Each point is reached from the start by the listed moves, each made once or not at all, plus a little noise. Is the number of moves made odd or even? Then give how often each move was made.

Moves:
(1): [ 37 -38]
(2): [ 1 48]
Start: [-15   6]
Points:
[-15  58] => odd (0, 1)
[ 23 -33] => odd (1, 0)

Moves:
(1): [ 29  -7  -4 -64]
(2): [ 35  48  -8 -13]
(3): [ -1 -23  64  36]
Start: [-21  12   1  31]
Points:
[48 25 53 -7] => odd (1, 1, 1)
[  8   4   1 -36] => odd (1, 0, 0)
[ 43  50  -8 -45] => even (1, 1, 0)
[  7 -17  61   6] => even (1, 0, 1)

Moves:
(1): [ 12   7 -43  -2 -17  -6 -47 -28   1]
(2): [  1  -3  14 -17   2  28 -32  -8   7]
(3): [ 26 -19  11 -26  -7  35  37  13  -1]
(4): [  5  -7 -10  32  -4 -16   5   0 -45]
(5): [ 16 -26  -8 -42   2 -35 -11 -12 -17]
(6): [-20 -32 -14  11 -15 -21 -48 -14  -2]
Start: [-23 -31   1   1   6   4   3 -19  -5]
Points:
[ -1 -84 -37  -1 -38  24 -81 -52 -46] => odd (1, 1, 1, 1, 0, 1)
[-28 -98  -8 -49  -6 -24 -87 -53 -16] => odd (0, 1, 0, 0, 1, 1)
[  8 -56   3   3  -2  20  46  -3 -50] => even (0, 0, 1, 1, 0, 0)
[   6 -119   -4  -40  -20   -6  -45  -43  -59] => odd (0, 1, 1, 1, 1, 1)

Moves:
(1): [ 11 -20  -5   6  10  21   6 -36  32  15 -23]
(2): [ -5 -27  -9  29  23 -10 -15 -11   6  15  -6]
(3): [ 21  32  55 -34  23  61 -33 -49 -38  -8   0]
(4): [ -3 -16  20  45 -28  14 -15 -17   0  50  28]
(5): [ 22 -15  -4   4   3  -4   7 -18 -13  21  20]
(6): [ 13 -21 -19  34  -6  16   3 -13  -1 -19   2]
(7): [ 12 -25  -7   0 -39  -6 -13 -17 -22 -23 -42]
(8): [ 13  29 -18   0  -6  -4  -6   1  11   8 -33]
Start: [-8 18  3  2 17  0  4 -2  5  3 21]
Points:
[  27  -38   46   73  -13   77  -68 -111  -49   21    2] => odd (0, 1, 1, 1, 0, 1, 1, 0)
[ 17 -23 -20  45  24  36  17 -50  38   1  -2] => even (1, 0, 0, 0, 0, 1, 0, 0)
[ 18 -42 -17  39  50  10   3 -64  28  52  11] => odd (1, 1, 0, 0, 1, 0, 0, 0)
[  35  -14   71   18  -16   90  -58 -118  -23   30  -12] => even (1, 0, 1, 1, 0, 0, 1, 0)
[ 12 -39  -1  81 -58  23 -19 -45 -15   9   9] => odd (0, 0, 0, 1, 0, 1, 1, 0)
[ 25  27  54 -30  57  82 -23 -86  -1  15   0] => even (1, 0, 1, 0, 0, 0, 0, 0)
